Each row is a point. The window is the flat piece filled in between its corners: a triangle in 3 columns, a solid with four corners in 4, and so on. A path goes straight from each point to the next, and from the last back to the first. List the points from which the path goes on through the window.

Window (4 x 4):
[[-37 -15 -16  -9]
 [ 39 -53   4 -16]
 [-54 -10  12 -11]
 [  5  60   6 -21]]
Path:
(1): [ 20  16   6 -37]
(2): [ 30  11  13 -37]
(3): [36 21  7 30]
(4): [-41 -12   3  12]
(5): [-44  -8   0 -51]
(6): [-26  12   2 -39]
(7): [-18  21   4  21]
(8): [22 20 13 -6]
Through the window after points: 4, 6

Window (6 x 6):
[[ 14  49  19  25  -7  -6]
 [ 32  10  11  33  13 -10]
 [ -8 -18 -32 -60  34 -19]
 [-29  -6 -29 -14  42 -11]
 [  6  12  32  39 -28 -11]
 [ 12  22  55  29   6   4]]
Path:
(1): [  6   6  21  16  14 -40]
(2): [12  1  7 14 -5 31]
(3): [ 0  6  5 11 10 27]
(4): [ -1  10  19  14  12 -22]
(5): [ -2  23  37  23  -1 -26]
(6): [  2  20  26  19 -14  19]
(7): [21 18 19 17 -2 18]
(8): [ 20  17  44  13  14 -39]
Through the window after points: 3

Window (8 x 8):
[[-36   9  30  17   1 -21  10  -6]
 [  5  -1  33 -10   8  20   9   1]
 [ 17  20  60  -2  -6   7   5   1]
 [-18   3 -16 -10   5 -15 -16   0]
 [ -7  -8  -1  13  -8 -10  -9   0]
 [  1   8  -8  -7  -4   1   9  -8]
 [ -1   0 -22   5  18 -18  -4   2]
 [  0  -9   4 -12   1 -19   6  -3]]
Path:
(1): [ -6   9  18   4  -5 -11  12  23]
(2): [ -6   4  16   6   6  -8   3 -12]
(3): [ -4  -1   5  -1   6  -7 -12 -17]
(4): [-9  5  0 -2 -4 -9  0 14]
(5): [-3 -3 -2 -5 -1 -4  5 13]
(6): [ -9  -3   3   6  10  -7  -7 -27]
(7): [  0  -4   9  -2   9  -6  -7 -20]
(8): [ -7   6   8 -11  -6  -1  11  20]
(9): [-11  -5 -17  -5  -3 -11   6  10]
(10): [ -9  -6 -12   2   1 -12  -3 -16]
(11): [-13   3   8  -2   9 -10  -8 -14]
(12): [-15   9  -1  -6  -5 -17  11  21]
(13): [ 7  7 24  1 -3  0 14 20]
(14): [  6  -1  21   1   3   2   5 -12]
(15): [  5  -7  28  -7  11  13  -6 -29]
(16): [-3  7 20 -4  0  6 16 20]
Through the window after points: 3, 7, 15

Window (9 x 9):
[[-40  -7  34 -19  -4  32  -6  17   7]
 [ -1  60  21  -1 -22 -27  16  -4  11]
 [ 13  15  20  -8  -4  12 -17 -51  23]
 [ 33 -29  19   8   5  24  13   9 -17]
 [ 22 -36  -3 -23  30  -7  22  -1 -12]
 [ 35  18  19 -27 -23  -9  24   7   4]
 [  2  50 -14 -34  -2   2  38  36 -11]
 [  6 -35   5   2 -30  26   2 -44   5]
 [ 15 -17 -48 -14 -35   7 -15  14   6]]
Path:
(1): [ 15   5   6 -21  -3   0   5   3 -14]
(2): [  5   6  21 -24 -16   9 -11 -15 -19]
(3): [13 -3 11  3 -4 12 27  4 40]
(4): [ 9  3 19 -7 -2 13 26  8 18]
(5): [  5  14  16 -27 -10  -6  -1  -6 -34]
(6): [-10  -7  26 -17 -19  15 -20  -7 -27]
(7): [ 5 -4  2 -8 -9 16 34 -3 38]
(8): [ 15   7 -23 -15 -16   9  11  22  15]
(9): [  0   8  -6 -32 -25  -6  -4  -5 -40]
(10): [ 15   7  -6 -30  -4  -4  -4  10 -22]
(11): [ 15   9  -8 -11   5  -7  32  22  32]
(12): [-17   3  14  -6  -4  24   9  16  33]
(13): [-12  -1  12 -23 -19   7 -11   2 -22]
(14): [  8  12  19 -30 -12  -3  -6 -19 -23]
(15): [ 18  -4   9   1 -11  18  18  -5  39]
(16): [ 23  -2  11 -11   1   4  21   7  16]
Through the window after points: 2, 6, 8, 12, 14

Window (11 x 11):
[[  3  25  -1  23  32  37  -7 -16  -1   0  -7]
 [ 20  12 -26 -10  14  11 -22  14  18  32  17]
 [  9   5  -7  -4 -25 -22 -26  14  -1  -6   9]
 [ -9  12 -11 -23 -22  10 -15  13  14  -2  24]
 [ 11  24  14  -6  -5  11   0 -52  14  12  -5]
 [ 31   9  14 -42 -17  22  -1  -3 -21 -12  20]
 [ -5   3  11 -14  -2  12 -48  -2   0   9  11]
 [-38 -33 -11  -6  31   5  39  37 -10   2  16]
 [ 20  24 -26   3 -18  16 -37 -16 -32   9  15]
 [-18  43   7   0  23 -11 -19 -29 -18   2 -12]
 [ -6  19   0  27 -19   9   8  26 -25  19  22]]
Path:
(1): [  9  11   3  -4   2   5 -11   4  -6   0  60]
(2): [  4  13 -15  -8   6  -3 -16   1   5   7  49]
(3): [  7   5  -4 -22 -23  12 -16  14  -5  21 -26]
(4): [ -2  23  -7  -2  -5  19  -1   3  -7  11 -20]
(5): [  7  15  -6   8  19  -8 -10  -9 -11  -1  44]
(6): [ 10  14   2   0   2  13  -8 -13  -5  -6  36]
(7): [  8  14   2 -19 -11  20  -6  11 -14   6  -6]
(8): [-13   4  -8  -9  11  21   9  10  -9  12  -7]
(9): [ -8   4   4  -5  30   6   3 -16 -11  -3  52]
(10): [  6  17   0  -5  -4  -4 -16 -16  -4   0  36]
(11): [  6  14  -3 -13 -12  10 -16  -1  -8  10  -2]
(12): [-14   9 -15   1  -7   9  -5  25 -25   8 -19]
Through the window after points: 6

Window (12 x 12):
[[ 13   8  -9   5  -6 -20   2   0  27  27   0   7]
 [ -4   6  -9 -21  -3 -13  -4  28  13   3   7   1]
 [  8  -4 -19  -1  29   8  -9   4  24  11  13   8]
 [-11 -21  -6 -31 -15   2  16 -41 -15 -15  11 -17]
 [ -5  -9 -23  -2 -12  -4 -12 -35 -33 -20  13 -15]
 [ 37   1 -10 -20   0  -3  -2   7   3  -3  -5   7]
 [ -9  -2  -5   7   5  11   1  11  12  23 -24   7]
 [  4 -10   2 -16   8 -27 -23   3  14  26 -16  24]
 [ -2 -26 -15   5  15 -12  22 -17 -26 -13  12 -19]
 [ 11   1  34  11  12  31  18   2 -28 -29  60 -23]
 [  3 -40  -4  -6 -24   6   0  -9 -11 -14  21 -18]
 [  4   0  -2   8  14 -14  -8   1  31 -11 -14   6]]
Path:
(1): [  9   6  -4  -4  13   4  -8 -10   7   6   7 -25]
(2): [  2 -18  -6   5   1 -11   0  16   2  -5  11  33]
(3): [  0  -5 -10   1 -12   2   4   9   8  -5  16  39]
(4): [  9   1  -1 -11   5   1  -8   2  12  10  -4 -11]
(5): [ -2  -6  -2  -2  14  -5  -6   2   5   8  12 -32]
(6): [ -3 -12  -6  -2 -10  -1  11  -5  -6 -14   4  37]
(7): [ -6  -7  -9   8 -13 -17   7   6   9  -2   1  31]
(8): [ 18   6  -5  -7  13  -6  -8  -5  22  19   2 -24]
Through the window after points: 7

Window (14 x 14):
[[-23  34 -16 -11  11  29  -7  23   8  29 -15 -23  -8  21]
 [ 27 -13 -12  19  -5   8  44   7  31 -27  -8  33 -24  19]
 [ -2  -8  15   1   3  -9 -22 -20  29  -1   9  -9  13 -31]
 [ -5   5  20  21 -17 -17  13  35  29 -12  15   7 -16 -10]
 [ -7 -34  22  27  -2  44  -3   3 -14 -11  -4 -12  -4  -9]
 [ 19 -11  -6   3  -3  23 -39  18 -18   9  -6   1   5  17]
 [ 12 -35  26  14   1  23  23   8 -50  22  -2 -16 -14  41]
 [ -2   6  18  12 -38   7  -8  -1  -2  22 -20   0  15  14]
 [ 11 -14  -9  39 -20 -23   1  21  27  39  -9  10  10 -33]
 [ -2  -2 -30 -15 -22 -14  10   8  25 -12  -5   5   3 -44]
 [  9 -19   7   6  24   4  36   1 -17 -45  -8  60 -10   7]
 [ 10   7   5 -12   8  13 -38 -12 -24   6 -39 -34  -8 -35]
 [-21 -26   2  17 -11 -12 -36 -18  10 -15 -11  16 -12   5]
 [ -1   9 -17  34 -20 -29 -21   8  20   7  -8 -25  31 -26]]
Path:
(1): [  2 -24  15  -4  -4  12  -5  20  29  -7 -34  -2  -1   5]
(2): [ 12  18 -21  27  -7 -14  14 -10 -26  11  22  13 -14  -4]
(3): [  9  22  -7  44 -21  -9  12 -15   4 -12  29  24  -7 -17]
(4): [ -4 -38   3  -8  -2  12 -10  31  15   5 -25  -8   5  14]
(5): [ -2 -27  17 -27   8   9  -8  13  28  -8 -26  11   2   5]
(6): [  8   8  -9  37 -21   6  15  -1 -14   6   7   7 -15  -7]
(7): [ -6  -1 -11  21  -5  18 -13 -25 -12  -2  21   3  -4  -3]
(8): [  1 -19  25   0   1  11  -1  22   1 -15 -28 -13  -4   0]
(9): [ -5 -11  10  10  -5   8 -13  14  10   2 -16 -16   6  -3]
(10): [  5  -5  -3  21 -14  17  -3  -3  -8  12   6  -2  -9 -13]
(11): [ 11   1  -4  23  -9  21 -20 -22 -29  25  16   7 -11  -8]
(12): [  0 -26  22  -7   3   3  23  31   6 -16 -33  -7  -6  16]
Through the window after points: none

Window (14 x 14):
[[-28  -1   5 -11   8 -11 -17 -31 -21  14  26  40  31  34]
 [-38  -3  22 -31  16 -57 -35  23  -6   1   3 -36   7  -4]
 [-25 -53 -31  30 -25 -19 -41  23  42 -20  11 -19  39 -28]
 [-32  10 -20  -8   4 -36  -7   5 -37   9 -22  17   4  28]
 [ 15  10 -14  -2  24 -28  24 -33 -37  31  20   4  29  -1]
 [-46  60  52  43  -7  21 -28  21   0  -1   3 -53  23   8]
 [ 20 -47 -10  46 -13 -25  -4  20  -1  17  38   7   5  10]
 [ 15 -35  37  32 -37 -13  -4 -29  29 -11 -24  -3  25 -20]
 [-11  15  40  41  41   8  23  29 -35 -16  36 -17  53 -17]
 [ 55 -34 -29 -26 -30 -20 -29 -11 -42  -5 -19 -12 -37 -11]
 [-13   5   6  19  23 -21  27  -1 -10 -30  44 -11   8 -12]
 [-33   2  35   1  34  -2  10 -15 -13  29  -3   4  -5 -18]
 [ 17  -6  11  -6   3   3  13  22  36  -5 -18  -4   5 -10]
 [-28  -1  33 -35 -10   0  37 -12 -48   4  16 -35   5   8]]
Path:
(1): [-30  14  16 -17 -29 -34   3  31 -11  10  11  26  -3 -26]
(2): [-16  26   7  12  -1 -22  18   1 -20   6  41   6  14 -44]
(3): [ -5 -11   8  14  19 -15  12   1  -6 -23  20 -16  10   8]
(4): [-21 -37  -6  15  16 -13 -21  -9  11 -18   9 -23  23  10]
(5): [ -5 -17  -1  22 -26 -19 -10  18   5  12  13   8  18 -23]
(6): [ -5  27  14  16 -30 -14   2  15 -21   5  14   5  16 -39]
(7): [-17 -35  20   9  47 -15   0   0   9  -3  -8 -56  -2  27]
(8): [-15 -16   5  -5  28 -26 -10 -10  -5   2   0 -33  14  19]
(9): [-27  10  27   6 -29 -17 -13  33 -17  -5  31  27  30 -38]
(10): [-13   0  21 -11 -18  -6   8   8 -14  14  21  -6   9 -22]
(11): [ -4 -24  23  28  18  -8  10 -24  -4 -16  -6 -32  18  21]
(12): [  2 -50 -30  13   9  -6   1  -5  20 -15 -24 -42  23  20]
(13): [-14  -2  11  11 -25 -21 -31  25   4  -1  30  15  16 -45]
(14): [  2   6  21  -6 -28 -20  -1  -1 -16  23  22  24  16 -41]
(15): [-10 -16   7  21  36  -1   4  -9   3 -12   9 -31  14  29]
(16): [ -8 -14   1  11   7 -22 -10 -12 -12   0 -11 -10  17  16]
Through the window after points: 2, 4, 8, 12, 16
